Each wall is flat, endless, passes through zero and stands at right angles to its row. A trip goes straight from one point to another. Which walls does it cross, in order?

Walls:
(1): [40 31 -3]
(2): [-36 -55 -23]
(3): [  3  25 -42]
(4): [ 26  15 -31]
Trips:
[ 92  42 -35] to [64  6 78] -> 3, 4
[-35  20  69] to [-26  31   2] -> 3
[-51  26   8] to [-35 -21  84] -> 3
[  4 -13 -17] to [-27  62   1] -> 1, 2
[-30  16 -23] to [  9 -43 -87] -> none

Walls:
(1): [  39   75   52   -1   10   43    6   54 -103 -108   -9]
(2): [  9 -25  -8  40 -12  21  24 -22  22 -44  20]
(3): [-45  10  26  41  24 109 -10 -51 -32  -7 -64]
(4): [  77  -56  -22 -101   25  -13  -28    3   45  116  -78]
(5): [ 36 -42 -47 -62  29  62 -28 -37 -75  27 -19]
(6): [ -3  -7 -94  38 -34   9   5 -53  -8  -3 -53]
(7): [  7  18  23  37 -34  79 -54  17 -50 -48  27]
Trips:
[ 36 -51 -29   2   5  24  32  21  23  53 -22] to [ -9 -27 -41  28  54 -13 -26   1  17  26 -41] -> 2, 3
[ 17   9 -38 -38  28 -30  69 -12 -71 101 -15] to [ 41  13  11 -44 -34   8 -21 -30 -30 -17  91] -> 6, 1, 7, 4, 2
[ 28 -16  40   2 -16  24   0  30 -90   7 -34] to [ 92   0  21  57 -34  16   7 -52 -76 -12  -5] -> 4, 6, 2

Walls:
(1): [ 73   1 -16   0 -43  10 -76  38  36 -39 -13  45   9 -16   6 -27 -23   5
 -15  58  25 -35  -1  23  -4  17  21  48  31  31  18 -53]
(2): [-69  48 -20  23 -44  13  21  15  51 -27 -40   4 -27  70 -32  -9  36 -37
   5 -46  15 -15  22  57   4  88  33   7  56  15  -5   6]
(3): [-23  -9 -22 -32  40 -22 -35 -20   0  57  -9  21  33  -6  26 -10 -34  -8
   2 -20  14  25 -42  -6  -8   8 -20 -30  38 -22  53 -55]
(4): [-17 -73  33  -7   3  49 -17  32   3 -67 -34 -24  53 -41 -57  44 -30  18
  92   4 -34 -43  13  25  56  25  44  61  -6  28   8 -20]
(5): [ 80  11 -37   6  -2 -67  57  30 -46 -43 -31  11 -38 -29  15  46  -9  -8
  34 -26 -20  -6   0 -43 -17  -7 -46 -22 -28  27  -8   1]
(6): [ 43  12   9  14 -41 -18 -38  32   1 -31  51   9   0   1  28  51  38  24
 -27   1 -53   7  39 -30 -16  -9 -31 -47 -93 -43  76  37]
(7): [-28  58 -12  14  14 -20  11 -33  26  18  -2 -21 -18  -4  18 -27  25 -67
 -68  58   5  15  49 -42 -26   8 -10 -38   9 -40  29  13]
(8): [  8  41 -76 -85  52 -23  15 -26 -21 -53 -29   1   4 -24  11  19 -40  -6
  28  38 -18  15   5  65  -1  -3 -90  41  20 -14  13   7]
(9): [-34  16 -41  15 -36  37   2  25  17 -77 -40  27  45 -12  16  -3  24 -10
  11 -27 -31 -32 -14  20  -7  43 -95 -35  74 -58  -7  -1]
(10): [-29 -44  -1  22 -24 -13  46 -25 -24 -71  31  22  -5  49 -79   4 -39 -32
 -11 -19  27   1 -35 -35   7 -85 -36  31  16 -19 -20  15]
Trips:
[-46  21 -42  36  30  19 -29  43 -37  27   7 -49  -4  36 -12  -8 -28   7
  -6  13   6 -33   2  26 -38  89  22 -21 -14 -43   6   4] to [ 35  10  49   3  -8  13  53   9   9 -10   8 -11 -40 -62  -2 -18  58 -74
  -1  36 -80   2  42 -26  49 -10 -33  27 -13 -13 -36   4] -> 6, 3, 4, 5, 2, 8
[-42  29 -18  50   8  47  22  41 -19 -38  16  11 -19 -37   4   7  -9 -15
 -12  -8  24 -46  40  13  11  78 -21  36 -26 -68  41  12] to [  7  16  13 -41  -8 -31 -14  43   2  -2  57   0 -24 -32  -6   7 -51 -51
 -38   1 -27  40 -35   1 -28  22 -23 -40 -20   7  13  24] -> 5, 1, 4, 3, 2, 9
[ 29 -20  36 -15  10 -21   2  22 -51 -19  -1 -20 -55 -19  -4 -33   7 -47
 -25  58 -25 -26  21 -24  -4 -21 -61 -47 -52 -10   4   6] to [  2 -16   6  17  -5  38 -69  -2  25 -46   8 -45  -3   4 -25   2   6 -27
  23  -9 -23  61  68 -27  43 -18  43   6 -27 -13 -10 -10] -> 8, 4, 5, 1, 2
[ -19  -39  109   36  -96   15   11   -2  -10  -29    3   -5   -9   52
    4   31   -7  -73   15   28   -3    4  -31 -121   -8   35   11   -9
   -2    2   27    8] to [ -11    2   37   35  -10   12   -9   11  -49  -19  -13   62   31    0
  -55  -25    8    9    4   -5  -10  -20   28  -15  -24   -1   24  -35
   21 -105  -12  -81] -> 9, 5, 1, 3
